Every row gives one point. The ring and each string are closed loops that go straight from each point to the next, and from the last back to the first. Before rounding, they use only three directions, however many columns there are. How many times does the string pass through the ring? Passing back the other way cancels.

Ring (10 x 3):
[[ 4.3  1.2 -0.7]
 [ 2.3  3.3  0.6]
 [-0.5  3.7  1.9]
 [-3.0  2.3  2.1]
 [-4.4 -0.8  1.2]
 [-4.1 -3.1  0.3]
 [-2.1 -5.5 -0.4]
 [ 0.7 -6.1 -0.7]
 [ 3.1 -5.1 -1.0]
 [ 4.8 -2.0 -1.3]]
String, 10 rows:
[[-0.4 -1.4  1.5]
 [-3.0 -1.3 -2.2]
 [-5.8 -0.9 -2.8]
 [-7.0 -0.9  2.0]
 [-4.4 -1.6  4.5]
 [-2.7 -2.3  5.4]
 [-5.3 -3.8  2.2]
 [-6.2 -4.5 -2.1]
 [-4.4 -3.1 -4.2]
 [-1.7 -1.7 -2.6]]
Times through: 0

Ring, 7 rows:
[[ 6.6 -0.2 -0.9 -0.6 -1.4 -0.8]
 [ 2.7  5.9 -0.8  0.6  0.6 -0.1]
 [-2.6  6.7 -1.0  0.5  0.5  0.3]
 [-6.7  3.9 -1.1 -0.4 -0.9  0.3]
 [-7.0 -1.5 -1.3 -1.7 -2.9 -0.1]
 [-1.1 -5.8 -1.6 -2.3 -4.0 -0.7]
 [ 4.6 -4.3 -1.3 -1.6 -3.0 -0.9]]
String (15 x 6):
[[ 7.8  4.2 -5.0  0.4  1.4 -0.2]
 [ 2.8  4.4 -5.0  0.1  1.1  0.1]
 [ 0.3  4.1 -3.4  0.0  0.3  0.1]
 [-1.9  5.6 -5.4  0.1  1.2  0.5]
 [-2.1  2.5 -2.9 -0.5 -0.6  0.1]
 [-2.8  2.0  2.1 -0.5 -2.1 -0.3]
 [-6.6  1.6  2.6 -0.8 -2.7 -0.2]
 [-8.0 -1.2  2.1 -1.6 -3.7 -0.3]
 [-9.1 -5.9 -2.2 -2.9 -4.6 -0.2]
 [-4.3 -6.8 -6.1 -2.9 -3.6 -0.3]
 [-0.6 -4.9 -4.6 -2.2 -2.9 -0.4]
 [ 0.7 -1.9 -1.8 -1.3 -2.3 -0.5]
 [ 2.3 -1.7  3.2 -1.0 -3.3 -0.9]
 [ 6.3 -1.8  2.2 -0.9 -2.8 -1.1]
 [11.0  0.8 -0.1 -0.1 -0.8 -1.0]]
Times through: 2

Ring, 9 rows:
[[  8.8  -0.8   1.2   1.5  -1.8   3.6   3.0  -1.4   0.7]
 [  5.5   3.8   0.1   0.8  -1.8   3.9   1.4  -0.1  -0.4]
 [  1.5   5.3  -0.4   0.5  -1.4   4.0   0.1   1.0  -1.0]
 [ -3.4   3.9  -0.2   0.7  -0.4   3.8  -1.0   1.9  -1.1]
 [ -6.1  -0.5   0.5   1.2   0.5   3.4  -1.2   2.2  -0.6]
 [ -5.2  -6.7   0.6   1.9   0.9   3.0  -0.2   1.6   0.4]
 [ -1.4 -10.5   0.4   2.3   0.6   2.9   1.2   0.6   1.1]
 [  4.1 -11.1   0.7   2.5  -0.2   2.9   2.7  -0.7   1.7]
 [  8.6  -6.9   1.4   2.2  -1.2   3.2   3.6  -1.7   1.6]]
String:
[[ -9.6 -10.1   1.7   2.4   2.1   2.6  -0.9   2.2   0.8]
 [ -6.3  -9.9  -4.1   1.4   0.6   3.2  -0.8   2.8  -0.3]
 [ -2.3  -6.9  -2.8   1.3  -0.1   3.3   0.1   1.8  -0.2]
 [ -0.9  -5.3   0.3   1.7   0.0   3.2   0.7   0.8   0.4]
 [ -1.7  -5.7   2.7   2.2   0.6   3.0   0.9   0.4   1.0]
 [ -1.8  -5.7   3.2   2.3   0.7   2.9   0.9   0.3   1.1]
 [  0.2  -4.3   0.6   1.7  -0.2   3.3   0.9   0.5   0.4]
 [ -1.0  -6.2  -3.4   1.2  -0.5   3.5   0.3   1.7  -0.3]
 [ -4.6  -8.9  -2.6   1.6   0.5   3.2  -0.3   2.1   0.0]
 [ -8.3 -10.6   0.1   2.2   1.7   2.7  -0.7   2.2   0.6]
 [ -7.5  -8.2   4.6   2.8   2.1   2.5  -0.2   1.1   1.4]
 [ -5.2  -5.7   6.4   2.8   1.7   2.6   0.4   0.3   1.6]
 [ -1.1  -3.9   2.1   1.9   0.2   3.1   0.8   0.5   0.6]
 [ -0.2  -3.4   1.8   1.8   0.0   3.2   0.9   0.4   0.6]
 [ -3.5  -3.7   4.9   2.4   1.0   2.9   0.5   0.4   1.1]
 [ -7.5  -4.3   3.8   2.2   1.6   2.8  -0.7   1.5   0.7]
 [ -9.3  -4.4   1.3   1.7   1.5   3.0  -1.5   2.5   0.0]
 [ -8.6  -4.5  -3.9   0.8   0.6   3.4  -2.0   3.5  -1.2]
 [-10.6  -4.0  -0.6   1.3   1.4   3.1  -2.1   3.3  -0.6]
 [ -9.3  -3.2   3.8   2.1   1.8   2.9  -1.3   2.0   0.4]
 [ -7.1  -3.1   3.9   2.1   1.4   2.9  -0.7   1.5   0.5]
 [ -2.0  -2.8   4.1   2.2   0.6   3.0   0.7   0.3   0.9]
 [ -5.6  -3.5   4.0   2.2   1.2   2.9  -0.2   1.1   0.7]
 [ -8.0  -4.3   4.3   2.3   1.7   2.8  -0.7   1.5   0.7]
 [-10.0  -5.6   4.2   2.4   2.2   2.7  -1.2   1.9   0.7]
 [ -5.8  -4.9   4.6   2.4   1.5   2.8   0.0   0.9   1.1]
 [ -4.1  -5.0   3.7   2.3   1.1   2.9   0.3   0.7   1.0]
 [ -8.8  -7.9   5.2   2.8   2.3   2.5  -0.4   1.3   1.4]]
Times through: 0
String (13 x 9):
[[ 2.4  7.5  2.9  0.9 -1.2  3.8  0.6  0.1 -0.4]
 [ 3.9  9.2  1.0  0.4 -1.9  4.1  0.6  0.3 -1.0]
 [ 2.5  3.4  3.3  1.4 -0.8  3.6  1.1 -0.3  0.2]
 [ 2.1  0.7  0.2  1.2 -1.0  3.6  0.9  0.4 -0.2]
 [ 2.2  1.9 -4.0  0.3 -1.8  4.1  0.2  1.5 -1.3]
 [ 1.2  5.1 -5.5 -0.3 -2.1  4.4 -0.6  2.2 -2.2]
 [ 0.7  1.1 -1.9  0.7 -1.1  3.8  0.2  1.3 -0.8]
 [-0.1  1.2  3.9  1.7 -0.1  3.3  0.7  0.1  0.5]
 [-2.6  7.0  3.6  1.0 -0.2  3.6 -0.6  1.0 -0.6]
 [-2.8  8.5 -2.9 -0.3 -1.3  4.3 -1.7  2.6 -2.3]
 [-0.7  5.3 -4.4 -0.2 -1.7  4.3 -1.0  2.4 -2.1]
 [ 1.4 -1.1 -2.0  0.9 -1.1  3.7  0.6  1.0 -0.5]
 [ 1.1  3.2  4.1  1.6 -0.4  3.4  0.9 -0.1  0.3]]
Times through: 1

Ring (10 x 12):
[[ 3.6 -2.8 -5.5  3.1  2.2 -3.1 -2.0 -3.5 -1.5  2.4  2.7 -0.9]
 [ 1.8  0.5 -5.3  3.4  1.1 -3.5  0.2 -2.9 -1.7  3.9  1.7 -1.7]
 [-2.0  4.1 -3.7  2.4 -0.6 -3.1  2.5 -0.2 -1.2  5.3  0.0 -2.3]
 [-4.6  5.0 -2.4  1.2 -1.4 -2.2  2.9  2.1 -0.3  5.5 -0.8 -2.2]
 [-6.7  3.3 -1.3 -0.5 -1.8 -0.6  1.5  4.7  1.0  4.7 -1.0 -1.2]
 [-6.4  0.9 -1.1 -1.1 -1.4  0.2 -0.2  5.1  1.5  3.6 -0.5 -0.5]
 [-3.9 -3.0 -1.6 -1.2  0.1  0.5 -2.8  4.0  1.7  1.8  0.8  0.5]
 [-1.0 -5.3 -2.3 -0.6  1.5  0.0 -4.2  1.9  1.2  0.8  2.0  0.7]
 [ 1.7 -6.1 -3.4  0.5  2.4 -0.9 -4.5 -0.5  0.4  0.6  2.8  0.6]
 [ 3.5 -5.4 -4.6  1.9  2.7 -2.0 -3.8 -2.5 -0.6  1.1  3.1  0.0]]
String, 32 rows:
[[  4.2  -5.1  -8.9   4.6   1.4  -2.6  -4.1  -4.1  -1.7   2.3   3.3  -0.1]
 [  1.9  -3.2  -5.7   2.6   1.3  -2.1  -2.6  -1.9  -0.8   2.4   2.3  -0.4]
 [  0.2  -0.7  -1.9   0.6   1.7  -2.1  -0.5  -0.4  -0.3   2.6   1.4  -1.1]
 [  2.8  -2.3  -1.3   0.6   3.4  -2.7  -1.1  -2.2  -0.6   1.5   2.4  -1.0]
 [  2.5  -2.1  -0.2   0.0   3.6  -2.6  -0.9  -1.7  -0.4   1.3   2.3  -1.1]
 [ -0.6   0.0  -0.4  -0.2   1.8  -2.0   0.1   0.4   0.0   2.5   1.1  -1.2]
 [  0.7  -3.2  -4.0   1.3   1.4  -1.5  -2.6  -0.5  -0.2   2.1   2.0  -0.3]
 [  3.5  -8.5  -8.5   3.2   1.5  -1.0  -6.8  -2.3  -0.5   0.8   3.7   1.2]
 [  4.8  -9.7  -7.1   2.5   2.9  -1.1  -7.2  -3.0  -0.4  -0.2   4.3   1.3]
 [  4.0  -6.8  -2.5   0.4   4.0  -1.6  -4.4  -2.2  -0.1  -0.2   3.5   0.3]
 [  4.9  -9.2  -6.0   2.0   3.3  -1.2  -6.7  -2.9  -0.3  -0.3   4.2   1.1]
 [  4.6  -9.3  -7.8   2.9   2.5  -1.1  -7.1  -2.9  -0.5   0.2   4.1   1.3]
 [  1.9  -5.9  -7.3   2.7   1.0  -1.2  -4.9  -1.4  -0.4   1.7   2.8   0.6]
 [  2.3  -5.7  -6.6   2.6   1.4  -1.4  -4.5  -1.7  -0.5   1.6   2.9   0.4]
 [  0.4  -1.7  -2.5   0.8   1.6  -1.9  -1.3  -0.4  -0.2   2.3   1.7  -0.8]
 [  0.9  -0.4   0.2  -0.2   2.8  -2.5   0.2  -0.8  -0.3   2.1   1.6  -1.4]
 [  5.0  -4.2  -4.1   2.3   3.6  -3.1  -2.7  -4.1  -1.3   1.3   3.3  -0.7]
 [  6.3  -5.2  -6.6   3.8   3.3  -3.4  -3.5  -5.5  -1.9   1.5   3.8  -0.5]
 [  4.0  -0.8  -1.9   1.7   3.6  -3.8   0.1  -3.8  -1.5   2.2   2.4  -1.8]
 [  1.1   0.1  -1.9   1.1   2.1  -2.9   0.3  -1.4  -0.8   2.8   1.5  -1.5]
 [  0.0  -1.6  -4.9   2.1   0.5  -1.9  -1.6  -0.5  -0.5   3.1   1.6  -0.7]
 [  4.4  -4.1 -11.2   6.1   0.5  -3.1  -3.7  -4.9  -2.4   3.4   3.2  -0.4]
 [  4.5  -1.9  -9.2   5.7   1.1  -4.0  -1.7  -5.3  -2.7   3.8   2.8  -1.3]
 [  3.0   1.6  -4.0   3.3   2.0  -4.4   1.4  -4.0  -2.2   3.9   1.8  -2.4]
 [  1.2   2.2  -1.8   1.7   1.9  -3.7   1.9  -2.1  -1.4   3.7   1.2  -2.3]
 [  1.1   2.8  -1.1   1.4   2.1  -3.8   2.4  -2.1  -1.4   3.8   1.1  -2.5]
 [  4.1   0.5  -7.2   5.1   1.4  -4.6   0.3  -5.3  -2.8   4.3   2.3  -2.1]
 [  4.7  -2.5 -11.3   6.7   0.4  -3.9  -2.5  -5.6  -2.9   4.1   3.0  -1.0]
 [  4.6  -2.5 -10.1   6.0   0.8  -3.8  -2.3  -5.4  -2.7   3.8   2.9  -1.1]
 [  4.6  -1.4  -7.2   4.7   1.9  -4.1  -1.1  -5.1  -2.5   3.4   2.7  -1.5]
 [  3.6   0.1  -3.2   2.5   2.8  -4.0   0.5  -3.9  -1.8   3.0   2.2  -2.0]
 [  5.9  -4.4  -9.1   5.3   2.1  -3.6  -3.4  -5.8  -2.4   2.5   3.6  -0.6]]
Times through: 0

Ring, 7 rows:
[[-0.1 -2.3  2.7 -1.1 -0.2  0.9  0.5 -2.3 -6.3  3.0  1.5 -0.8  2.9  3.9]
 [ 1.3  0.0  2.9  0.1  1.0  1.4  0.7  1.3 -6.4  3.7  1.3 -0.6  4.0  1.4]
 [ 3.5  2.9  2.0  1.4  2.6  0.7  0.4  6.3 -3.4  1.6 -0.3 -0.8  3.4 -2.7]
 [ 4.6  3.1 -2.0  1.9  3.0 -1.9 -0.5  7.9  4.9 -5.9 -3.8 -2.0  0.2 -4.6]
 [ 3.0  0.5 -2.1  0.1  1.4 -3.4 -1.1  3.8  6.3 -7.9 -3.9 -2.2 -2.4 -2.1]
 [ 1.2 -1.6 -0.3 -1.6  0.0 -3.5 -1.4  0.0  3.9 -6.4 -2.4 -1.9 -3.2  0.5]
 [-1.0 -3.9  2.3 -2.7 -1.4 -1.5 -0.6 -4.6 -2.8 -0.8  0.6 -1.1 -0.9  4.5]]
String (28 x 14):
[[ -0.9  -3.2   3.2  -1.2  -0.7   1.8   0.9  -4.1  -8.5   4.9   2.5  -0.6
    4.2   5.6]
 [ -0.3  -3.3  -0.1  -0.3  -0.3   0.9   1.0  -3.5  -4.1   1.1   0.3  -1.6
    3.7   5.4]
 [  0.8  -1.8   0.1  -0.4   0.3  -0.4   0.2  -0.8  -1.5  -1.2  -0.6  -1.5
    1.6   2.6]
 [  0.4  -1.6   3.3  -1.9  -0.2  -1.0  -0.6  -1.1  -3.6   0.4   0.8  -0.7
   -0.2   1.9]
 [  0.9  -0.9   3.3  -1.8   0.1  -1.3  -0.8   0.1  -2.8  -0.2   0.4  -0.7
   -0.7   0.8]
 [ -1.0  -3.3   5.1  -4.1  -1.7  -2.5  -1.6  -4.1  -3.5  -0.4   1.5  -0.4
   -3.4   3.0]
 [ -1.2  -4.8   1.1  -3.8  -2.0  -4.0  -1.8  -5.4   2.2  -5.7  -1.1  -1.6
   -4.8   4.1]
 [  0.8  -2.9  -2.6  -1.3  -0.4  -3.6  -1.1  -1.6   5.8  -8.2  -3.4  -2.5
   -3.0   2.0]
 [  1.9  -1.1  -2.5   0.1   0.8  -2.3  -0.5   1.2   4.4  -6.4  -3.2  -2.3
   -0.7   0.5]
 [  1.9   0.0   1.3  -1.1   0.7  -2.4  -1.1   2.1   1.1  -3.5  -1.4  -1.3
   -1.7  -0.9]
 [  2.6   0.6   0.5  -1.0   1.0  -3.6  -1.6   3.5   4.2  -6.3  -2.6  -1.6
   -3.5  -2.5]
 [  3.8   1.0  -4.2   0.8   1.9  -4.4  -1.4   5.3  10.2 -11.3  -5.7  -2.9
   -3.4  -3.4]
 [  4.5   1.2  -7.5   2.1   2.4  -4.7  -1.0   6.2  13.9 -14.3  -7.6  -3.7
   -3.0  -3.6]
 [  3.7   0.4  -6.0   1.7   2.0  -3.4  -0.6   4.5  10.1 -11.0  -6.0  -3.3
   -1.4  -1.9]
 [  2.0   0.0   0.5  -0.3   1.0  -1.7  -0.6   2.3   0.8  -3.0  -1.5  -1.5
   -0.3  -0.5]
 [  1.8   0.2   2.8  -1.7   0.6  -2.6  -1.4   2.2   0.1  -2.8  -0.7  -0.9
   -2.5  -1.4]
 [  1.4  -1.2   0.4  -2.0   0.0  -4.2  -1.9   0.6   4.5  -7.0  -2.4  -1.7
   -4.5  -0.5]
 [  0.4  -3.3  -1.7  -2.2  -0.8  -4.4  -1.6  -2.4   6.0  -8.7  -3.1  -2.3
   -4.5   2.1]
 [  0.0  -3.5  -1.2  -1.7  -0.8  -2.9  -0.9  -3.0   3.1  -5.9  -2.1  -2.1
   -2.2   3.3]
 [  0.2  -3.0  -0.2  -1.4  -0.5  -1.8  -0.5  -2.5   0.6  -3.5  -1.2  -1.8
   -0.7   3.2]
 [  0.5  -1.8   1.9  -1.5  -0.2  -1.3  -0.5  -1.1  -1.9  -1.1  -0.1  -1.1
   -0.3   2.0]
 [  0.2  -1.3   5.1  -2.6  -0.4  -1.1  -0.9  -1.0  -5.0   1.6   1.6  -0.3
   -0.9   1.4]
 [ -2.3  -5.1   4.1  -3.0  -2.0   0.7   0.2  -7.2  -8.3   4.1   2.9  -0.5
    1.9   7.3]
 [ -1.3  -3.9   2.8  -1.6  -1.0   1.3   0.7  -5.0  -7.5   3.9   2.2  -0.8
    3.4   6.2]
 [ -0.4  -3.3   0.3  -0.1  -0.3   1.7   1.3  -3.6  -5.7   2.7   0.9  -1.4
    4.9   5.8]
 [  1.4  -0.8   0.5   0.0   0.7  -0.3   0.2   0.7  -1.7  -0.7  -0.6  -1.4
    1.8   1.4]
 [  1.1  -0.5   3.2  -1.1   0.5  -0.4  -0.3   0.7  -4.0   1.1   0.7  -0.7
    0.9   0.8]
 [  0.0  -1.3   5.3  -1.9  -0.2   0.6   0.0  -1.3  -8.0   4.5   2.6  -0.1
    1.9   2.5]]
Times through: 5
String (29 x 14):
[[  1.0  -1.2   0.4   0.7   0.8   1.5   1.1  -0.1  -4.6   2.1   0.3  -1.3
    4.7   3.0]
 [  1.7  -0.1   1.7  -0.3   0.9  -0.4  -0.1   1.7  -2.4  -0.1  -0.2  -1.1
    1.4   0.3]
 [  1.6   0.6   4.3  -1.0   0.9  -0.2  -0.4   2.3  -5.0   2.2   1.1  -0.4
    1.1  -0.5]
 [  2.5   2.4   5.2   0.3   2.0   1.8   0.5   4.7  -8.3   5.8   2.1   0.1
    4.2  -1.5]
 [  3.8   3.7   2.5   2.3   3.2   2.3   1.1   7.4  -6.1   4.4   0.6  -0.6
    5.9  -2.8]
 [  4.4   3.3  -1.4   3.3   3.5   1.5   1.2   7.6  -1.1   0.0  -1.9  -1.6
    5.5  -2.7]
 [  3.2   1.5  -1.3   1.8   2.3  -0.1   0.4   4.8   0.7  -2.2  -2.1  -1.8
    2.8  -1.4]
 [  2.8   1.5   1.6   0.3   1.8  -0.7  -0.3   4.5  -1.1  -1.0  -0.9  -1.1
    1.0  -1.9]
 [  4.0   3.5   2.2   0.8   2.7  -0.9  -0.5   7.6  -0.7  -0.9  -1.1  -0.8
    0.8  -4.6]
 [  6.6   6.0  -2.4   3.7   4.7  -1.2  -0.1  12.7   5.3  -5.4  -4.4  -2.0
    1.7  -7.8]
 [  6.0   4.6  -4.3   3.6   4.2  -1.8  -0.1  10.8   7.5  -7.7  -5.4  -2.6
    1.2  -6.3]
 [  5.2   3.0  -5.5   3.3   3.5  -2.1   0.0   8.4   8.5  -8.9  -5.8  -3.0
    0.9  -4.4]
 [  3.5   1.2  -3.0   1.5   2.1  -1.9  -0.2   5.0   5.0  -6.3  -3.8  -2.4
    0.3  -2.1]
 [  2.7   1.0   0.9  -0.3   1.4  -2.2  -0.9   3.9   1.6  -3.7  -1.7  -1.4
   -1.2  -2.1]
 [  2.7   1.0   1.1  -0.8   1.2  -2.9  -1.4   4.0   2.6  -4.8  -2.0  -1.4
   -2.5  -2.6]
 [  3.3   0.3  -3.9   0.1   1.4  -4.9  -1.7   4.0  10.3 -11.7  -5.5  -2.8
   -4.4  -2.7]
 [  2.5  -1.3  -5.2   0.1   0.8  -4.7  -1.3   1.7  10.7 -12.2  -5.7  -3.2
   -3.8  -0.6]
 [  1.6  -1.6  -2.6  -0.4   0.4  -3.2  -0.9   0.5   5.6  -7.7  -3.5  -2.4
   -2.1   0.6]
 [  1.3  -1.1   0.4  -1.1   0.3  -2.2  -0.8   0.5   1.4  -3.9  -1.5  -1.6
   -1.3   0.6]
 [  0.7  -1.4   2.5  -2.2  -0.2  -2.4  -1.2  -0.4  -0.6  -2.4  -0.3  -1.0
   -2.2   0.8]
 [ -1.0  -3.4   4.9  -4.4  -1.8  -3.3  -2.0  -4.0  -2.2  -1.7   1.0  -0.5
   -4.5   2.6]
 [ -2.1  -5.9   1.4  -3.9  -2.5  -2.9  -1.2  -7.5  -0.3  -3.6  -0.1  -1.5
   -3.2   6.2]
 [ -2.4  -6.2   2.0  -3.9  -2.6  -2.1  -0.9  -8.2  -2.4  -1.7   0.7  -1.3
   -2.1   7.0]
 [ -1.4  -5.3  -0.8  -1.8  -1.6  -1.0   0.1  -6.3  -1.1  -2.3  -0.5  -1.9
    0.6   6.7]
 [  0.6  -2.3  -0.6  -0.4   0.1  -0.7   0.2  -1.5  -0.6  -2.0  -1.0  -1.8
    1.3   3.1]
 [  0.4  -1.4   3.7  -1.9  -0.2  -0.8  -0.6  -0.8  -4.2   1.0   1.0  -0.6
    0.0   1.7]
 [ -0.3  -1.8   5.6  -2.6  -0.6  -0.3  -0.6  -2.0  -7.1   3.4   2.5  -0.1
    0.3   2.5]
 [ -1.3  -3.5   3.8  -1.7  -1.0   1.7   0.8  -4.7  -9.1   5.3   2.8  -0.5
    3.9   6.0]
 [ -0.1  -2.8   0.2   0.4   0.1   2.3   1.6  -2.9  -6.3   3.4   1.0  -1.4
    5.9   5.5]]
Times through: 5
